Rows are points. Examples show where two turns around zero, p and q, send a point. Where does a point land after both, in the order given? Backwards means that the second turn is done in reverse. Each puzzle has new turns, and all numbers are rounded.

Turn p:
[ 1.2 -1.3  5.0] => [ 3.4 -1.9 -3.6]
[-3.0 -1.3 -7.8] => [-6.9  4.1  2.8]
[-1.5  2.0  2.6] => [ 0.5 -3.6  0.0]
[3.3 0.6 0.2] => [2.9 1.3 0.9]
Turn q:
[-2.2  1.0  0.2] => [ 1.1  1.8 -1.3]
[-0.9 -2.7  7.0] => [-5.0  5.2  2.3]
[ 3.2  3.0 -7.7] => [ 5.3 -7.0 -0.8]
[-2.2 -0.5 -4.4] => [ 1.4 -2.0 -4.3]
[ 1.4 -2.1  2.3] => [-2.9  0.4  1.7]
[0.8 1.3 2.6] => [0.1 1.7 2.5]
Where do these land?
q, then p: [-4.1  5.0  1.7] => [4.2 0.1 5.2]
p, then q: [ 4.3 -1.9 -4.1] => [4.9 1.8 3.4]
p, then q backwards: [3.5 0.1 5.0] => [-1.4  4.2 -4.3]
q, then p: [-1.5  1.5 -0.6] => [1.1 1.2 1.5]
p, then q: [-2.1 -4.7 -1.9] => [ 4.0  0.5 -3.8]

Turn p:
[ 3.7 -3.5 -6.4 -6.7  0.9 -1.7] => [ 5.7 -3.1  6.8 -2.4  4.1 -2.2]
[ 0.1  6.1 -5.2  2.9  1.9  0.8] => [-1.7 -2.4 -0.3 -7.1 -3.9  1.8]
[ 1.4  2.4 -7.3  2.3 -3.4 -1.8] => [ 0.2 -4.8  1.8 -4.3 -4.6 -4.0]
[-3.9 -0.5  3.2 -1.2 -3.1  1.3] => [-2.2  1.0  1.0  5.3 -1.4  1.3]
[-3.8 -1.4  5.5  1.6  1.8  0.5] => [-3.7  2.3 -3.2  3.7  2.3  2.2]
[ 1.8 -2.7 -1.6  0.6  1.8 -1.4] => [ 1.4 -1.5 -0.8 -1.3  2.9 -1.9]
[0.7 0.8 4.3 3.2 0.7 4.3] => [ 0.7  2.0 -5.3  1.6 -1.7  3.3]
[-0.1 -1.2  7.6 -2.6 -0.5 -2.0] => [-0.6  6.6 -0.1  4.5  2.3 -0.6]
Turn q:
[ 5.7  1.2  1.3  5.2 -5.1  0.6] => [ 1.0  4.8 -3.5  3.5 -3.2 -5.5]
[-3.1 -4.5 -2.8 -3.9  4.5  5.3] => [-1.5 -1.7  0.9 -8.9  3.4  2.2]
[ 0.0  0.3 -4.1 -3.1 -0.1 -0.9] => [ 3.0  0.5 -0.5 -1.4  0.5  4.0]
[-4.5 -0.2  2.6  2.9  1.1 -1.9] => [-5.3 -1.9  1.1  2.7  0.5  0.7]
[-1.2 -3.3  4.5  5.8  0.3 -1.0] => [-5.9 -0.2 -1.2  3.1  2.2 -4.0]
[-3.1 -1.2 -6.9 -4.5 -2.6  0.9] => [ 1.7  3.8  0.5 -3.9  0.8  7.2]
[ 0.5  5.0  3.1 -2.5  1.1  0.7] => [ 2.2 -3.0  3.8  0.5 -3.6 -1.3]
[ 4.5 -0.5 -0.2 -3.1 -4.1 -3.1] => [ 5.8  3.4  0.6  2.8  1.8 -0.5]
[ 1.1  3.1  2.4  3.2  4.9 -0.4] => [-1.2 -5.7 -1.7  1.4 -2.4 -2.7]
Where do these land?
p, then q: [-7.9  1.8 -1.9  1.5  3.2 -1.3] => [-6.2 -0.6  4.2 -3.9  1.9  3.0]
p, then q: [ 5.2  2.0  1.2 -1.0 -5.8  3.1] => [ 3.9  5.1 -1.6  3.9 -2.8 -3.2]
p, then q: [ 4.2  2.4 -0.1  1.5 -2.3 -1.4] => [ 4.1  2.1  0.7  3.1 -0.5  1.4]
q, then p: [ 3.8  2.3  0.4  4.6 -2.6  5.9] => [-2.3  0.4  5.5 -1.0 -4.1 -5.4]
p, then q: [ 2.1 -4.3  0.8 -1.0  1.3 -3.0] => [ 1.3 -4.9 -2.4  1.7  1.1  0.0]
q, then p: [ 1.2 -4.0 -3.2 -3.4  0.1 -1.7] => [ 3.2  0.7 -0.3 -3.9  1.9  3.5]
p, then q backwards: [ 1.8  0.1  0.5 -3.4  3.1 -0.2] => [-0.1 -2.6 -1.1 -3.8 -1.6  0.0]
q, then p backwards: [-10.3  -0.3   2.2   1.1   3.0  -1.5] => [-10.5   1.4  -2.6  -1.3   1.8   0.1]
